Each row is a point. Two turns around zero, p and q, are shown by what they do to some points. Where does a point land after both, in the order given? Backwards means that the second turn is done in reverse. Each puzzle has new turns, and all numbers are rounded.

Turn p:
3.0	0.7	-2.1 -> 2.4	1.9	-2.1
-0.4	0.6	0.9 -> -0.7	0.4	0.9
0.7	0.2	-4.7 -> 0.7	0.2	-4.7
-1.1	-4.4	6.1 -> 1.0	-4.0	6.4
-2.2	2.9	-0.2 -> -3.3	1.5	-0.4
Turn q:
-1.3	-0.7	-3.4 -> -2.5	-1.1	-2.6
-1.3	0.5	1.8 -> -0.5	0.6	2.1
1.9	-0.7	-3.5 -> 0.4	-1.0	-3.9
-0.6	-2.1	8.8 -> 3.0	-1.2	8.5
1.1	1.8	-1.7 -> 0.2	1.7	-2.1
0.2	1.2	-2.0 -> -0.7	1.0	-2.0
Where do these land?
q, then p backwards: 1.5	2.1	2.2 -> 3.0	1.0	1.3
p, then q: 2.0	2.5	-2.1 -> -0.5	2.8	-2.6
p, then q: 0.7	-6.3	-2.4 -> 3.0	-5.4	-2.8
p, then q: -4.3	3.3	0.1 -> -5.0	0.6	1.9
p, then q: 0.1	-1.6	2.2 -> 1.7	-1.0	1.9

Turn p:
2.2	1.9	-2.3	-0.2	2.6	-0.1 -> 2.4	1.5	-1.4	-0.6	3.2	-0.2
-2.8	-3.7	2.7	3.2	5.5	2.8 -> -3.3	-3.6	4.1	2.3	4.5	3.2
-0.6	-2.2	-3.2	3.0	-1.9	3.3 -> 1.2	-1.8	-2.0	3.1	-1.3	4.3
-3.4	-2.6	-2.4	-2.0	-3.3	-4.6 -> -4.1	-1.5	-5.0	-0.5	-3.2	-2.3
0.4	-0.3	-0.6	-2.5	-3.1	2.5 -> 1.6	-0.7	-0.5	-2.3	-3.3	1.8
0.2	6.2	2.2	-1.8	0.1	-3.0 -> -0.4	6.0	1.4	-2.2	0.0	-3.5
3.9	0.7	3.5	0.3	0.0	-0.9 -> 2.6	0.1	3.3	0.3	-0.1	-3.3
Turn q:
2.8	0.8	-1.4	2.2	-1.0	4.2 -> 3.2	0.0	-0.8	1.4	1.1	4.5
1.9	-3.3	0.1	1.0	-2.3	2.0 -> 2.6	-3.1	0.8	-0.8	-1.4	2.3
-1.1	3.0	-2.4	-3.4	-0.1	-1.0 -> -0.9	2.9	-3.6	-1.7	0.7	-1.6
-2.3	-4.6	-1.9	-0.3	5.9	-4.3 -> -5.2	-5.4	-0.7	1.2	2.2	-4.6
-6.1	1.0	2.5	2.8	-2.7	2.0 -> -3.1	2.4	1.5	2.1	-5.9	2.7
3.1	-0.7	-0.3	-2.7	5.5	-2.9 -> -1.0	-1.7	0.4	-1.3	6.1	-3.7
1.0	0.5	4.5	-1.8	-1.9	0.5 -> 1.1	1.9	3.7	-3.1	-0.9	0.4
0.7	3.3	-1.2	2.4	-3.4	-0.4 -> 3.3	2.9	-1.3	2.4	-1.9	0.1
Where do these land?
q, then p: 1.5	1.2	0.8	-1.4	0.2	3.0 -> 1.4	0.6	1.4	-2.4	1.3	1.8
p, then q backwards: -2.4	1.6	0.4	1.1	-3.6	3.3 -> -2.7	0.9	1.6	1.8	-2.9	3.3
q, then p backwards: -0.2	-3.8	2.6	-1.8	2.3	-4.3 -> 0.6	-2.9	4.7	-2.4	1.6	-3.1
p, then q backwards: -1.6	-2.7	0.7	-1.1	5.2	-3.1 -> 0.2	-1.9	-0.5	-2.4	6.0	-1.6
p, then q: 0.2	1.0	-3.0	2.4	-2.1	3.6 -> 3.1	0.4	-1.0	1.3	0.7	4.5
p, then q: 2.0	-0.3	1.8	4.3	-2.0	3.3 -> 3.5	-0.4	4.1	1.9	-0.7	2.8
p, then q backwards: 0.7	-4.7	-0.1	-3.3	1.9	-4.3 -> 0.1	-4.3	-2.5	-3.1	2.6	-3.8
q, then p: -0.2	7.7	-3.1	-0.2	-1.9	-1.5 -> 3.0	7.0	-3.3	1.5	1.8	-0.5

Turn p:
2.7	-0.2	2.8	-2.0	0.1	1.7	0.3	2.7	2.5 -> 2.3	0.6	2.7	-1.4	0.2	1.7	1.3	3.7	1.7
-1.1	0.8	2.5	0.6	-2.5	-0.4	-3.4	3.7	-4.0 -> -3.0	-0.9	1.2	2.9	-1.8	1.2	-3.3	4.1	-2.0
-1.2	-2.8	1.2	0.2	0.7	-2.2	-0.6	-8.2	0.7 -> 0.4	-3.6	2.4	-2.2	1.1	-3.9	-1.0	-6.5	-0.8
-5.2	0.6	2.4	-1.6	-0.6	-0.9	-1.8	2.9	0.8 -> -5.7	0.4	1.4	-1.6	0.0	-0.1	-1.6	2.7	1.6
-0.1	2.7	3.2	2.2	0.3	-0.8	0.4	-2.4	-0.1 -> 0.1	1.0	2.7	2.2	2.8	-2.1	-1.4	-1.1	-0.1
3.1	-0.1	3.0	2.2	4.5	1.0	0.8	3.9	-2.1 -> 1.7	-2.3	0.1	3.6	4.1	2.3	1.8	4.2	0.1
2.7	0.9	-10.7	0.5	-0.2	3.2	-1.4	2.6	1.6 -> 3.6	2.9	-8.6	-0.1	-4.2	4.8	-0.1	-1.6	2.4
3.5	-0.9	0.2	1.3	0.7	-2.0	2.5	3.1	1.6 -> 3.1	-0.2	-1.5	0.8	0.6	-2.0	2.5	3.7	1.2
-2.9	-2.4	1.3	1.7	-1.5	0.6	2.6	-7.3	-1.1 -> -1.6	-1.4	3.3	0.8	-0.5	-3.1	2.1	-7.0	-1.7
-1.4	1.4	-5.9	-5.2	-1.5	-0.2	0.5	-1.1	0.2 -> -0.7	3.5	-3.8	-5.0	-2.3	1.2	-0.3	-2.2	-2.2
Turn q:
-5.1	-2.0	-2.8	-1.3	-0.7	0.1	2.1	4.6	-5.0 -> -5.1	-1.2	1.6	-3.9	-1.7	-1.1	-1.7	3.3	-5.3
1.7	3.6	5.0	2.9	4.1	-0.7	-3.6	-1.1	1.5 -> 2.6	3.2	2.5	3.5	5.4	-2.0	0.1	-2.5	2.7
-1.0	-4.0	2.9	-0.3	-3.5	2.7	4.1	-3.4	1.2 -> 0.8	-2.4	2.2	1.8	-5.7	3.0	3.4	-2.3	-1.2
3.8	2.3	-1.6	-2.3	0.6	-3.0	4.4	-3.3	2.6 -> 1.9	0.5	-4.9	-0.1	-0.9	-1.0	5.9	1.1	2.9
-2.2	4.3	-1.1	1.0	0.0	0.8	-4.3	-0.3	0.2 -> -1.0	4.0	-0.7	-1.4	2.8	0.9	-2.9	-2.7	0.4
0.7	-0.9	0.1	-0.9	-2.3	0.5	-1.5	4.3	-4.5 -> 1.2	0.2	1.7	-1.7	-1.1	-0.6	-4.2	3.7	-3.0
1.7	3.1	-4.6	3.4	3.2	1.4	1.9	0.5	4.3 -> -4.0	1.5	-5.0	4.0	2.8	1.6	1.0	1.3	2.9
1.0	-2.6	0.5	0.0	-1.4	-2.1	-1.3	-3.6	-2.0 -> 3.3	-2.5	-0.9	-0.6	-1.3	-1.8	-0.3	-2.8	-1.5
2.0	-0.2	1.0	-4.4	2.7	-0.3	-2.6	-2.5	-2.7 -> 4.6	-1.6	0.2	-3.2	3.8	0.1	1.3	-0.1	-1.2
-2.6	-3.7	0.6	2.0	-2.8	0.7	0.8	4.6	4.3 -> -4.3	-1.9	3.2	1.7	-4.3	0.9	-2.8	0.8	3.3
Where do these land?
q, then p backwards: -0.7	-0.1	1.7	2.0	-1.7	-3.9	1.8	-3.0	3.0 -> -1.4	-2.2	-2.2	3.5	-2.6	0.4	2.2	-2.1	2.6
q, then p: 1.8	-4.0	-0.8	4.0	-3.0	-3.0	1.8	-3.1	-1.3 -> 1.5	-2.3	-2.0	2.0	-5.0	-4.4	-0.8	-2.0	-1.9
p, then q: -2.9	1.9	-2.6	-3.2	3.4	4.6	-0.3	-4.3	0.2 -> 1.0	0.5	-0.7	-1.5	3.2	5.4	4.4	-3.6	-2.2
q, then p: 0.8	3.0	-1.1	3.4	3.7	0.1	2.9	1.3	-4.5 -> -2.9	0.1	-4.7	4.0	3.5	-0.6	-0.2	1.7	-2.2
q, then p: 2.4	-0.6	-2.6	-2.9	-1.0	-3.6	2.9	1.0	3.1 -> 0.4	2.0	-2.6	-3.2	-3.6	-1.7	2.7	2.1	2.3
q, then p: 3.7	0.9	2.9	-3.7	2.9	4.4	-4.0	1.2	-3.9 -> 4.1	-2.5	1.2	1.4	4.4	5.8	0.4	4.0	-1.0
p, then q backwards: -3.5	0.6	1.8	-3.6	-0.8	4.2	1.2	4.0	3.7 -> -3.1	3.3	0.9	-4.3	-0.4	1.9	2.5	3.4	4.1
q, then p: -4.9	-3.1	3.2	-2.9	-0.8	-0.3	-5.2	1.2	0.4 -> -0.1	-3.1	6.7	-4.6	1.0	0.6	-2.1	0.0	-0.5
p, then q backwards: 3.4	-1.8	-0.7	3.2	1.0	-1.7	-2.0	0.7	0.8 -> 4.8	-2.7	-0.3	0.6	-0.2	-1.6	-1.1	-0.3	0.7
p, then q: -0.3	3.2	-1.7	3.7	-3.7	-0.8	0.8	1.1	-1.5 -> -1.3	4.0	-2.6	1.4	-0.7	-2.5	-3.0	-1.7	-0.4

Turn p:
3.3	2.2	4.5	-1.4	2.8	2.5	-4.1	-1.9	1.1	-3.5	0.1	0.8 -> 2.4	0.0	4.9	-2.1	1.3	2.2	-4.1	-3.2	-2.6	-3.2	-0.8	1.5
-0.2	-4.4	-0.7	2.1	1.3	1.4	-0.4	0.2	-2.1	-0.7	-1.1	1.2 -> -4.0	-3.7	-0.4	0.4	-0.1	1.2	-0.2	1.1	-0.8	-1.1	-1.1	-0.6
4.1	-4.1	3.7	-2.7	3.3	-2.4	1.8	2.5	0.5	3.1	-1.4	1.9 -> 0.6	-4.9	3.8	-3.8	-3.0	-0.2	0.4	2.0	0.5	4.1	-2.1	2.8
-3.1	1.1	-2.9	-0.1	-1.5	1.5	3.0	-4.2	4.0	-2.1	2.8	2.3 -> -0.9	2.1	-2.5	-0.1	5.1	1.9	2.9	-4.6	3.3	0.3	1.6	-0.2
1.4	-4.1	0.5	-2.0	3.0	-1.5	-3.7	1.1	-2.3	2.0	-0.5	-3.4 -> -0.8	-3.4	0.8	-1.4	-2.4	-1.8	-5.1	2.3	-2.1	2.5	-0.3	-2.1
-4.0	-1.7	0.2	-2.5	3.6	-0.2	2.1	3.5	3.1	-2.2	-1.2	2.8 -> -1.6	0.1	1.8	-5.1	2.2	1.1	1.5	2.5	4.9	-0.4	-2.3	-1.7
1.1	1.3	-1.5	-3.3	4.4	-3.8	4.2	4.2	-4.2	-2.5	4.0	-2.9 -> 4.2	-0.8	-1.5	-4.6	3.6	-1.4	1.8	6.9	-3.9	2.4	1.2	-1.8
1.2	4.1	-2.5	4.5	-4.4	0.5	-2.7	-3.7	2.0	-1.7	-3.3	2.1 -> 0.2	3.0	-3.9	3.8	-1.0	0.3	-0.3	-5.1	0.6	-5.1	-2.1	3.2
2.1	1.4	3.2	-1.2	-2.8	-1.7	1.1	1.3	0.3	-3.0	-1.8	-3.7 -> 5.4	-0.3	0.3	-1.4	-3.7	-0.1	1.3	-0.3	-0.7	-2.4	1.3	-1.7
1.2	0.1	-2.7	-0.3	-3.8	3.1	1.2	0.8	-2.9	-0.7	-3.6	2.7 -> -3.1	2.0	-2.8	0.0	-3.5	3.7	2.6	0.5	-1.9	-1.8	-0.3	1.8
-1.0	-3.4	-4.5	3.4	0.0	4.3	-3.9	2.3	0.2	0.2	5.8	3.2 -> -5.3	-1.4	-1.7	3.6	4.6	3.4	-4.0	3.1	2.1	-0.8	3.3	2.5
0.7	1.8	2.3	3.2	2.3	2.1	1.9	-2.1	2.7	4.6	2.0	-1.9 -> 2.2	-0.3	3.5	5.4	2.2	0.3	0.5	-1.8	0.5	3.8	-1.7	-0.1
-2.3	2.4	4.5	1.0	-4.1	-4.6	-2.7	-2.8	-3.2	4.0	-1.5	-3.5 -> 0.9	1.9	1.8	3.3	-4.9	-8.2	0.1	-2.4	-2.0	-0.3	2.0	-1.5
-4.5	3.4	-4.0	-1.0	-4.0	-1.3	2.1	-1.2	0.9	2.4	-0.5	-1.7 -> -0.2	5.8	-4.2	1.7	-0.6	-2.2	2.6	-1.0	2.3	2.1	1.1	-2.2
Turn q:
1.4	-3.4	-1.8	-0.4	2.6	-0.4	0.0	2.8	0.5	-0.1	-1.9	4.0 -> 2.2	-1.6	0.5	-0.4	2.5	-5.2	0.4	2.9	0.7	-0.7	0.0	-0.2
-3.7	0.5	0.0	0.2	-1.0	2.6	2.6	-0.2	0.0	1.0	-1.7	1.4 -> -1.1	-0.3	-0.2	0.9	-0.8	1.6	2.1	2.4	1.7	-2.4	-1.8	2.7
2.9	-0.7	2.1	0.0	-1.3	-1.1	2.6	1.1	-2.7	3.7	-1.2	3.9 -> 3.4	0.1	4.1	0.2	-1.3	-1.6	3.4	1.2	1.0	1.3	2.4	2.7
-2.9	4.1	-1.1	2.8	0.5	0.6	1.0	-4.4	-0.1	-3.8	2.3	-0.1 -> -3.7	2.8	-4.4	3.1	0.9	2.6	0.0	-1.3	-3.0	-1.4	0.9	2.0
0.5	0.1	-1.4	-4.0	0.3	-1.5	-0.4	2.8	-4.7	-0.3	-2.1	0.4 -> 1.4	2.3	3.0	-3.5	-1.6	-2.5	-0.5	2.6	-2.7	0.1	-1.8	0.2
-3.0	3.4	-4.0	-0.6	0.0	-2.6	2.3	-1.5	0.7	0.9	0.6	-2.7 -> -2.9	5.1	-2.5	-1.4	1.1	2.6	1.6	0.9	0.7	1.5	-1.7	-0.7
-3.3	-0.5	2.3	-0.2	-0.8	-1.6	-3.2	1.5	-1.0	2.5	-1.3	2.5 -> -2.1	0.4	4.5	1.5	-1.2	-2.0	-2.1	1.0	2.6	-0.1	-0.7	1.4
0.1	-2.2	-0.8	-1.6	1.1	-3.9	3.9	-5.3	5.1	-3.6	2.7	-5.9 -> -2.8	1.7	-5.2	-4.9	3.3	2.0	2.5	-6.4	1.1	-1.8	1.8	-4.0
6.2	-2.8	2.1	-5.4	-2.2	2.4	-4.4	1.5	1.0	0.4	-0.6	4.2 -> 6.3	-4.3	2.2	-3.6	-1.2	-2.4	-5.7	0.3	1.3	0.2	3.0	2.1
0.1	3.5	2.4	2.0	2.8	-2.3	2.9	0.2	5.9	-4.9	0.7	-5.6 -> 0.7	3.1	-2.8	2.2	3.9	4.1	0.6	-5.1	-0.4	-3.8	-0.6	-6.1
-0.7	2.4	-2.4	2.7	0.6	1.8	-3.7	-2.3	-3.6	4.1	-3.9	0.5 -> -1.1	-0.3	1.0	2.5	-0.1	-0.4	-0.6	0.9	-1.2	5.4	-4.9	4.8
5.1	-6.1	4.3	-5.0	0.9	4.8	-2.1	2.8	-0.8	0.9	0.5	-0.1 -> 4.3	-8.5	4.3	-4.7	-0.9	-0.6	-2.3	0.1	-1.0	-1.2	1.7	-1.2
4.5	-4.0	1.7	1.8	-5.7	4.9	-2.4	2.6	3.2	-2.4	1.0	-1.0 -> 4.6	-6.6	-3.3	1.2	-5.4	-0.1	-2.8	-1.7	1.9	-0.9	1.6	-2.6
-4.0	4.6	-3.7	3.6	1.3	-0.4	0.1	-0.7	-1.3	3.4	3.9	0.2 -> -5.0	3.1	-1.1	3.8	1.2	2.9	1.0	3.9	-0.6	4.2	0.4	0.4
-3.2	0.9	0.0	3.9	1.0	-3.2	0.9	-1.0	-2.2	-1.8	1.1	-1.9 -> -4.4	2.9	-0.3	2.8	-0.4	-0.7	2.3	-1.7	-2.2	-0.2	-0.4	-1.6
Where do these land?
p, then q: 0.5	1.4	-1.3	0.8	2.3	-0.9	2.3	-0.4	1.6	-1.7	-1.6	-0.3 -> 2.8	-0.1	-0.8	-1.5	2.0	-0.6	1.3	-0.4	-0.6	0.0	-2.6	0.6
p, then q: 6.0	-6.8	-1.9	-2.1	2.2	-4.8	-3.8	-2.9	-3.6	3.2	3.1	3.0 -> -5.7	-1.9	4.1	-3.8	-1.2	-7.7	-1.9	3.9	3.1	3.3	2.4	3.1
p, then q: -2.2	2.6	-1.8	-0.8	-0.3	0.6	-0.4	-1.6	-2.6	-0.6	-1.0	-5.0 -> -0.6	2.7	-0.7	-0.2	-1.7	2.1	0.3	-1.1	-3.6	3.6	-2.5	-1.8
p, then q: 0.0	1.3	2.9	2.7	3.1	1.6	-1.7	3.1	-1.6	-4.1	-2.5	-1.1 -> 2.7	-1.0	1.0	0.7	-2.1	-1.7	-1.4	-2.3	-3.8	-4.2	-2.7	-2.2
p, then q: -0.5	-5.0	-0.3	3.5	-1.8	-3.6	1.8	2.5	-1.5	6.7	4.1	5.3 -> -3.5	0.3	2.0	3.1	1.2	-4.1	3.9	4.5	7.3	-1.3	4.0	-1.9
q, then p: -3.0	2.5	3.5	-4.3	0.3	0.4	3.1	-1.4	0.1	-2.2	1.7	-1.8 -> -0.4	2.9	2.1	-2.3	2.6	4.0	0.4	-1.4	-2.3	-3.2	2.0	-2.4
q, then p backwards: 0.4	0.4	-3.4	2.2	-3.6	-2.4	1.6	3.3	1.5	-0.5	2.8	1.6 -> -3.0	0.7	-2.5	-0.6	-4.2	-1.3	0.8	3.1	-0.1	1.7	0.3	-3.7
p, then q: -0.9	0.2	2.2	1.9	1.3	5.2	-4.1	1.2	1.4	-3.3	1.9	0.8 -> -1.1	-3.6	0.1	3.3	1.2	0.8	-4.1	-1.9	-3.3	-3.7	-0.3	-0.9
q, then p: 3.1	3.0	3.4	2.9	-0.1	0.7	-3.2	2.5	2.1	1.1	0.2	-0.5 -> 1.0	-3.1	1.7	5.5	-0.8	0.6	-3.1	-1.8	-1.3	-0.6	-0.7	1.1
q, then p: -1.9	-1.5	-1.9	-5.7	3.0	1.4	2.2	-1.5	1.8	0.9	-1.8	-5.3 -> -1.2	2.3	1.1	-6.0	-1.6	3.8	-0.8	-0.5	-0.5	2.2	-2.6	-4.6
p, then q: 4.9	-2.9	-3.3	-1.9	-0.2	-0.5	0.6	0.0	-4.1	5.4	1.8	5.9 -> -2.9	-0.3	3.4	0.5	-1.4	-2.9	1.2	7.9	3.3	0.9	1.8	4.7
p, then q: -4.7	3.5	-0.3	-2.8	0.0	-0.3	-1.4	-1.6	2.1	-1.9	-4.6	-0.9 -> 1.0	4.8	-1.7	-1.7	0.8	3.9	-2.5	-3.6	-0.5	-0.6	-3.2	0.7
q, then p: -0.8	3.1	1.7	2.8	0.9	3.4	-0.7	-5.7	1.7	-3.0	-2.6	-2.0 -> -5.6	-0.2	-2.3	1.3	2.1	2.1	0.1	-3.6	-2.5	-2.3	-4.0	0.4
q, then p backwards: -0.9	-2.0	0.5	0.9	-7.1	-0.8	3.8	2.6	1.1	-0.2	-1.6	0.3 -> -1.2	0.1	1.3	0.4	-5.7	-2.2	1.6	3.1	2.7	-0.3	-4.6	-0.9
